Each row of a before or after table is a point. The points were changed in one or more steps. Then noise was added and the rows were shuffled. The steps act on columns, c1 being the first. What was done? A step turns or swaps two columns, mirrors them in a line or flattens them onto one, adds a multiple of one to another, or multiplies or shifts one. Angles are multiples of 10 degrees, from the lower column toward the higher: turns from -170 to 170, lines from 10 to 170 but not 90. Use the fewest steps. Two steps may share a column if one is a turn and the other turns, adds or multiplies; they go together, in the order done. Otherwise the lowest column goes first.
(in the rows, 128 means zero)

Before, 11 rows:
[[ 73 122]
 [123 143]
 [141 104]
 [ 59 136]
 [ 53 129]
 [127 143]
 [114 130]
 [132 157]
 [158 157]
 [105 104]
 [166 149]]
After (11 x 2):
[[177 127]
 [134 131]
 [189 130]
 [108 127]
 [128 129]
 [ 10 130]
 [ 38 128]
 [ 16 129]
 [149 126]
 [ 91 129]
 [120 129]]
Steps: multiply c1 by 1.6; multiply c2 by 0

Before (9 x 3):
[[197  98 172]
 [101  98  99]
 [122 191  46]
 [118 147 181]
 [127 141 113]
 [ 83 153  74]
 [176 123 116]
 [ 84 204 107]
 [105 225 109]]
After (9 x 3):
[[178 124 127]
 [122 144 127]
 [114 100 125]
 [ 62 203 130]
 [206  96 129]
 [115 144 125]
 [ 77 227 135]
 [104 192 128]
 [ 74 152 127]]
Steps: add -0.3 times c2 to c1; multiply c3 by 0

Before (13 x 6):
[[ 90 135 178 163  80 111]
 [124  52 108 141  83  93]
 [110 189 114 215 154 149]
 [106 244 130 194 191  78]
 [100 136  78  80 123 150]
 [157 171  88 106 103 161]
 [111 106 138  60 104 174]
 [ 62 144 134  96  78 143]
 [156 179 111 149 184 155]
 [ 55 118 166 156 179 118]
 [131 123 157 194  82 176]
 [ 99  91 130 128  43 153]
 [100 189 168 102 111 147]]
After (13 x 6):
[[183  82 135 137 184 140]
 [100 160 169 131 182 136]
 [155 183 134 122 117 111]
 [134 147  55 116 188 113]
 [132 100 124 180 203 189]
 [159  80 180 125 141 125]
 [188 126  91 146 237 140]
 [137 148 193 173  75 181]
 [150 119 111 129 160 110]
 [205 124 147 122 167 129]
 [181  87 109 132   7 135]
 [ 90 146 173 147  65 153]
 [129 123 247 131  21 128]]
Steps: turn c1 and c5 by 160 degrees; multiply c5 by 1.6; turn c2 and c3 by 90 degrees; flatten c4 and c6 onto the line at 50 degrees

Before (9 x 8):
[[155 131 124 193 135 113 121 145]
 [110  91 128 104 156 104 155 151]
 [140 133 128 141 119 106 147  82]
 [130 112 183 104 171 120 123  87]
 [ 93  69 146 105 111 100 132 137]
 [125 116 130 103 138 137 112 136]
 [157 137 159 122 133  98 132 145]
 [  7 132 169  97 141 152 131 141]
 [170  98 150 166 117 157 182 140]]
After (9 x 8):
[[123 141 156 193 134 133 118 132]
 [149 109  91 110 107 125 101 183]
 [121 131 111 105 155 107  99 173]
 [130 130 126 101 142 140 140 141]
 [149 124 171 169 119  72 146 160]
 [168 143   5  99 139 121 153 132]
 [183  83 131 101 169 129 121 118]
 [160 141 154 119 133 128  98 125]
 [124  90 140 139 117 116 103  96]]
Steps: swap c1 and c3; turn c2 and c8 by -60 degrees; turn c6 and c7 by 100 degrees

Before, 14 rows:
[[137 249 132 125 154 108 123 135 122]
 [122 128 153 138 114 122 115 122 125]
 [156  97 132 141 134 123 143 142 117]
 [ 97 173 156 119 118 172 144 129 135]
 [130 128 119 128 184 136  95 130 169]
 [114 106 160 116 161 138 114  61 118]
 [110 141 148 123 122 183 126 128 134]
 [ 92 134  62 173 130 114 129 139 201]
 [ 94  93  82 122 115 110 134 125 116]
 [121 125 131 175 221 114  87 137 145]
 [108  98 157 132 125 113  69 143 148]
 [131 190 107 155 119 133 121  88 125]
 [108 113  98 160 173 136 141  88 115]
 [103 131 151 128 131 117 129 120 144]]
After (14 x 9):
[[110 110 164 135 145 126  69 132 149]
 [154 113 132 146 169 140 144 136 121]
 [ 90 106  84 125 146 144 130 130 118]
 [120 205 131 168 177 124  86  99 147]
 [134 206 132 127  34 143 116 143 123]
 [114 149 163  90 158 113 116  82  96]
 [ 91 139  57 158 117 143 123  90 202]
 [122 118 148 134 119 125 115 117 124]
 [107 164  99 136 155 126 145  86 102]
 [111 130 149 121 111  78 143 124 137]
 [129 152 109 134  69 121 120  81 113]
 [ 93 146 156 123  75  96 157 136 134]
 [103 135 151 122 119 140 128 115 141]
 [124 174 122 120 158 110  99 119 167]]
Steps: add -0.3 times c1 to c2; turn c2 and c5 by -60 degrees; turn c8 and c9 by 20 degrees; turn c4 and c8 by -30 degrees; mirror c6 and c7 in the line at 80 degrees

Before, 12 rows:
[[154  85 117 154 146  66 136 105  26 129 188 166]
 [150 136 141 139 168  64 112 128 116 104 197 141]
 [113 158  81 154  86 111 161 164 133 174 121 217]
 [168 115  64  79 183  95  93 137  51  84 124 167]
 [173  62 117  78 151 111 100  89  74 144 203 209]
 [ 70 125  69 171  78 120  88 134 128 177 144 156]
 [112 139  75  69 130 123 126 109  48  80 190 178]
 [119 209 108 144 104 124 142 119 119 185  91 110]
 [100 184 114 162  88 188 137 212 114 177  98 137]
 [131 135  27 162  99 182 159 142 134 159 148 159]
 [127 138 126 106 113  64 167 186 117 172 128  83]
 [143 198  81 166  17 136 115 175 132 165 116 125]]
After:
[[159 171 110 156 148  77 112 106  48 129 193  60]
 [152 123 142 142 165  63 136 128 105 103 186 101]
 [128 107 102 104  94  94 104 185 164 170 172 136]
 [168 163  89  78 130  70 184 141  55  81 116  37]
 [ 66 150 100 170 116 164 188 141 102 178 170 186]
 [103  73 113 169 119 190 144 214 119 178  87 171]
 [146  74  98 165  75 214 183 174 136 167 172 169]
 [171 199 131  80 187 100 134  96  30 146 176 137]
 [110 128  83  70 172 124 157 108  48  80 169  40]
 [116  53 100 143  84 142 154 123 133 186 117 167]
 [116  97  72 157 103 149 131 166  59 175 156 226]
 [128 134  24 159 158 182 152 140 105 157 126 182]]
Steps: turn c3 and c7 by 30 degrees; turn c2 and c7 by 160 degrees; turn c5 and c6 by -50 degrees; turn c5 and c11 by -50 degrees; turn c9 and c12 by 60 degrees; add 1 times c10 to c12

Before, 10 rows:
[[ 90 137  74 154 121 113 145 145 117 148 149 114 117 100]
 [108 188 144 127 116 138 116 118 137 119 133 134 119  87]
 [134 140 123 155 153 129 121 145 130 141 163  99 133  72]
 [ 88 126 136 155 115 129 139 148 112 127 126 133 131 137]
 [150 133 135 132 118  61 115 111 120 147 121 143 129 154]
 [123 151 113 129 177 130 132 118 143 117 122  94 129 167]
 [120 129 104 131 165 143 157 143 113 148 123 141 138 166]
 [116 151 126 155 228 122 138 108 145 102 137 147 121 160]
 [180 172 136 126 118 133 162 149 139 108 136 119 147 165]
 [178 132 143 154 122 133 134 132 146 131 137 141 120 162]]
After, 10 rows:
[[119 113 105 131 113 153 133 120 165 139 100 134 124 165]
 [180  93 136 126 139  92 146 196 117 104  98  78 141 165]
 [116 139 126 155 145 143 140 185 228 111 121 156 138 160]
 [134 109 123 155 130 106 157 140 153 135 147 100 124  73]
 [124 130 113 129 143 112 124 178 177 120 122 105 133 168]
 [178 123 143 154 146 108 139 133 123 133 126  96 125 163]
 [ 90 109  73 154 117 132 153 133 121 148 118 155 117 100]
 [108 117 144 126 136 154 128 248 117 125 140 142 129  87]
 [ 88 109 137 154 113 157 130 111 115 125 117 161 129 136]
 [151 141 135 132 119  72 117 149 118 141 138 165 120 154]]
Steps: add -1 times c1 to c12; turn c6 and c12 by -40 degrees; turn c2 and c8 by 110 degrees; multiply c8 by 2; swap c5 and c9; turn c7 and c11 by -70 degrees; flatten c10 and c13 onto the line at 150 degrees

Before, 12 rows:
[[196 133 145 103 118 125 162 131 105 129 175 127  93 128  79 132 104 115
  122 116]
 [156 137 142  83 154 131 174 154  78 165 127 125 151 144 107 153 117 116
  133  61]
 [ 79 108 113 113  82 135 123 141 146 119 107 100 138 157 111  57 183  90
  115 181]
 [165 126 118 132 162 115 144 134  91 119 132  75 141 150  85 117  79 167
  145 124]
 [164 106 145 121 111 157 145 138  76 140 126 127 168 141  96 157  74  99
  129 143]
 [  7 100 102 141 105 145  97 143 173 119 151 121 129 208 127  42 114  66
  104 163]
 [118 163 161 126  57 165 180 121 109  52 112 142 128 154 116  73 125 152
  217  89]
 [147 127 164 103 114 120 169 131  94 157 148 156 159 107 118 168  91 176
   89 111]
 [168  73 131 143 112  82 123 155 104 118 145  92 131 134 146 119 102 113
  158 118]
 [ 74 115 200 177  78 114 146 156 164  96 113  81 140 201 114  43 142  87
  157 159]
 [131 134 123 138 102 107 158 158  95 190 146 137 164 103  79 113  91 114
  136 117]
 [180  86 137 134 112 124 152  90 128 176 127 127 136 110  71 187  96 142
  132  87]]
After, 12 rows:
[[165 107 145 115 111 150 110 129  77 126 108 142 139 127  87 157 123  97
  139 107]
 [195 132 145  88 120 115  97 121 108 145 176 131  99 128  76 132 121 113
  131 126]
 [129 134 121 144 103 112  74 135  95  88 128 102 129 138  75 111 122 112
  159 143]
 [  7 100 100 149 107 167 160 104 173 120 143 207 121 122 124  43 127  69
  142 122]
 [119 166 161 126  58 104 121 218 107 222 114 152 134 144 116  71 125 151
  119  83]
 [ 79 107 112 100  83 180 138 112 147 130 106 157 139  99 119  57 128  89
  142 137]
 [168  72 130 152 113 104 138 158 107 134 139 136 119  92 140 119 130 112
  156 168]
 [179  85 136 138 111  86  82 134 129  97 123 111 131 127  68 187 116 142
   88 114]
 [147 124 164  89 115 108  79  88  91 123 131 108 130 152 113 167 126 177
  132 131]
 [157 136 142  58 154  65  69 132  79 119 118 146 136 126 108 151 124 118
  153 104]
 [165 126 115 133 162 123 120 144  91 145 126 149 125  74  76 121 121 168
  134 139]
 [ 74 117 198 207  79 152 126 157 164 165 111 203 136  78 116  40 128  87
  155 152]]
Steps: multiply c4 by 1.6; turn c6 and c20 by -70 degrees; turn c7 and c10 by 150 degrees; swap c8 and c19; flatten c11 and c13 onto the line at 150 degrees; swap c12 and c14; flatten c15 and c17 onto the line at 10 degrees

Before:
[[176 136 147 123  76 152 145 138 132 142 123 174 125 139 131 129 155 129
  134  52 108 143 115  94]
 [108 106 136 153 130 164 155 156 156 153 113 144 156  86 181 167 122  88
  153 102 184 150 145 106]
 [158 120 137 145 119 156 105 156 179 143 164 158 120 125 157 147 162 111
  106 113 112  96 167 139]
 [140 125 110  96 120 171 158 200 155 183 163 161 134  99 177 104 143 140
  123 128 103 108 107 128]
 [138 107 104 110 138 108 121 126 120 112 123 119 135 118 132  99 139 131
   86 109 106 105 134 155]
 [160 130 157 157 131 151 169 130 156 145 115 156 103 137 112 142 109  91
  151 120 131  95 186 119]
 [118 160 129 105 121 137 122 188 113 129 154 173 110 108 112 142 119 140
  133 123 143 100 183 140]
 [116 122 125 135 109 116 104 131 124 121 105 118  93  76 138 157  87 127
  140 100 115 145 130 102]
 [121 150  87 137  79 161 114 124 183 148 109 106 161 131 151 128 118 117
  141  84 121 149 185 128]]
After, 9 rows:
[[153 110 143 115 138 153 117 129 120 146 115 135 133 116 134 100 137 129
   85 105 105 106 132 155]
 [202 117 123 185 117 163 138 155 178 107 190 107 115 129 155 149 163 115
  146 115 114  97 168 154]
 [211 131 121 216 131 119 103 129 160 101 171 110 106 142 110 143 111  90
  167 120 133  97 186  94]
 [109 154  73 198  80 130 138 122 183 117 123 155 166 132 151 129 120 119
  121  81 120 144 185 138]
 [247 135 121 107  71 136 135 136 131  98 120  91 126 139 129 127 154 129
  157  49 109 142 117  93]
 [100 161 123 158 121 126 126 191 112 113 135  84 105 108 109 142 119 141
  136 120 143  99 180 143]
 [103 120 134 138 106 113 159 132 123 137 104 135  93  73 138 157  87 128
  124  99 116 148 129 122]
 [158 122  90  75 116 156 103 198 155  64 147 113 135  98 177 104 144 141
  138 129 100 108 111 106]
 [ 78 109 101 171 130 125 119 155 157  96 172 122 158  89 177 170 119  86
  164 106 181 150 145  94]]
Steps: multiply c1 by 2.5; turn c6 and c19 by 60 degrees; turn c3 and c19 by 50 degrees; add 1 times c23 to c4; mirror c7 and c24 in the line at 110 degrees; turn c10 and c12 by 160 degrees; add -1.5 times c18 to c11

Before (14 x 48):
[[181 150  98 126  74  77 146 156 106  99 147  80  93  98 158  82  77 163
  147 132 105  79  92  87 146  83 117 110 201  93 104  91 127 158 179 163
  130 114 156 148  89  84  59 170 105  99 164 158]
 [161 107 136 149 114  76 108 104 154  85 143 142 158 150  58 100 110 171
  117  91 108 163  94 153 175 132 143 133 192 147 104 119 107 121 175 132
  135 177 163  95  95 113 117  72  89 171  73 135]
 [141 140 140 105 132  82 129 129 197 150 166 141 106 130 119 117 145 108
  100 128 187  80  43  95 143 148 157 143 105 144  77 162  75 132 125 161
  136 159 178 113 180 147 102 112 106 169 155 154]
 [ 88 130  85  93  90 164 171 125 140  98  87 134  79 157 141 156 111 149
  135 169 151 136  86 132 180  55 120 167 115 103 162 162 149 160 166 153
  133 112 125  98 157  96  50  74 146 113 146 174]
 [160 176 162 135  87  76 119  91 143 137 164 111 138  94 156 144  78 114
   80  74  90 140  43 102 125  69 177 170 191 107 131 106  99 135 157 128
  162 118 167 158 118 124  90 137  91 128  73 143]
 [ 82 151 122 110 127  87 123 149 117 155 173 112  85  75 136 146  84 173
  142 169 185 143 115  93 108  65 129 104 112 111 109  92 108  92 162 122
  179 144 156 107 135 158 131 108 101 146 121 150]
 [ 79 161  81 189 109 100 186 168 155 137 178  87 131 161  67 103 155  99
   52 106 179  97  40 106 171  89  98 140 123 170 112 131 132 106  95 120
  139 152  98 177 134 120 129 127 105 140  91 185]
 [118 125 103 173  70 121 113 161 189 129 141 133 164 112 148  98 109 129
   78  96 109 150  64  97 131  94 160 118 110 115  95 142 126  95 174 140
   84 100 122 159 139  97 121 157 158 182  76 200]
 [ 91 131 123 148 143 168 152 153 183  71  89  63 144  82  91 177  63 133
  131 105 114 123 118  88 201 135 156 122 147 173  95  73 141 101 149 113
  142  97 154 165  94 121 128 168 103 190 109 119]
 [ 95 108 147 152  86 155  98 133 105  58  95 134 142 117 161 159 140 118
   56  90 121 125 107  89 143  73 134 110 126  99 107 140  93  92  90 160
  172 104 156 150 101  74 109 135 151 143 132 205]
 [132 140 101 126 142 102 184 153 157 144 148 133 140 149 130  92 146 146
  150  78 170 159  81 144 153 126 118 110 161 124 113  88 141 140 121 151
  152 117 173 120 147 153  97 146  87 184  97 113]
 [153 137 159  91 113 121 100 178  95 149  85  76 136 125 147 179  87 150
   97 120 156 143 119 102 187 144 168 140 174 150 104 120  93 118  93 204
  140 189 160  98 138 174 138 141 168 160 111 112]
 [144 180  92 136  84 161  99 173 182 140  79  99 125 140 102 143  66 151
   89  92  86 124 119 140 122 109 145 147 139 148  69  90 166 137  88 117
   86 165  82 112 125 129  70 133  77 102 107 192]
 [174 107 126 175 125  71 111 167 144 103  96 103 158  69 131 146  59 186
  151 104 141  76 107 104 197 138 164  95 139 115 117 103  66 104 146 128
  103 105 179 101 126  94 111 167 134  95  80 175]]
After, 14 rows:
[[ 83 156 116 184 109 105 189 175 159 142  30  90 132 157  73  99 153  98
   52  59 177 101  36 105 176 101  92 131 119 167 119 129 133 159 100 116
  100 156  98 176 137 122 123 126 108 147  97 181]
 [164 177 183 135  79  77 119  85 142 132 161 115 136  87 151 148  81 109
   79   9  96 143  44 104 124  69 179 170 185 114 126 108 102 246 159 134
   84 116 164 151 108 124  84 131  90 132  69 143]
 [115 128 185 167  77 130 111 161 196 130 131 126 159 113 151  96 119 127
   83  30 109 147  60 100 127  91 164 112 111 122  91 141 126 157 174 140
  167  98 121 160 140  99 119 153 156 177  82 202]
 [145 181 172 131  83 153 108 175 181 139 142  95 121 145 105 149  67 153
   91  49  85 130 114 148 122 109 145 153 135 155  65  97 168 208  87 117
  188 163  76 112 126 127  71 130  75 105 109 195]
 [135 144 248 106 137  78 136 130 203 148  95 141 107 133 122 111 140 114
   98 131 186  87  49  91 142 152 163 150 100 155  69 162  76 140 127 155
  111 162 178 109 173 148 106 113 105 173 152 151]
 [ 88 132 196 149 143 167 158 159 182  68 241  65 141  73  85 173  62 132
  135  63 110 123 120  80 204 130 158 117 148 172  95  72 142 155 150 111
  127  97 159 168  96 119 130 162 100 180 116 103]
 [140 138 135 127 144 100 181 157 158 144  80 137 146 154 129  92 151 146
  154  24 164 159  78 144 157 130 130 112 162 118 112  87 137 224 120 159
  103 109 178 127 147 152  91 145  82 185  98 112]
 [156 107 175 149 113  79 103 110 157  87  80 146 157 138  59 103 105 173
  110  45 107 161  93 159 174 137 142 141 191 149 104 114 106 191 180 133
  115 179 168  99 102 111 116  69  85 172  69 134]
 [151 140 106  85 107 119 101 186  96 155 183  74 130 126 143 183  88 147
   96 101 150 144 115 104 180 143 168 140 177 151 104 127  98 128  94 201
  136 184 160 110 144 166 136 139 169 161 111 106]
 [181 149  59 127  81  86 148 158 108 103 151  85  89  98 154  82  76 166
  147 160 106  80  94  83 143  77 116 109 196  95 104  99 125 136 181 169
  122 117 152 153  90  85  58 171 103  98 167 161]
 [ 78 152 118 104 130  84 119 154 110 157 180 115  82  70 128 154  80 175
  142 198 184 138 113  98 108  67 128 108 107 113 115  94 111  21 160 125
   72 142 149 112 132 157 131 113  98 148 124 150]
 [ 93 138  99  85  96 163 177 127 140  99 127 135  74 154 142 158 112 146
  140 251 149 140  80 125 186  50 121 166 116 108 161 155 143  76 163 151
  139 108 120  97 155 101  58  79 140 114 145 173]
 [ 95 116 108 152  86 153 100 136 110  55 191 133 142 115 155 160 132 116
   51  20 123 128 114  90 151  68 137 113 124  96 107 135  97 176  93 163
   96  99 153 140 109  78 108 138 144 141 132 203]
 [179 110 156 177 130  72 116 166 137 107 239 106 167  66 134 151  68 185
  145  56 141  76 107 102 197 138 157  98 135 110 109 101  74 160 149 120
  167 108 185 108 122  95 114 167 133 100  74 177]]
Steps: add 1.5 times c9 to c3; turn c11 and c37 by -160 degrees; add -1.5 times c14 to c11; multiply c20 by 3; turn c20 and c34 by -40 degrees
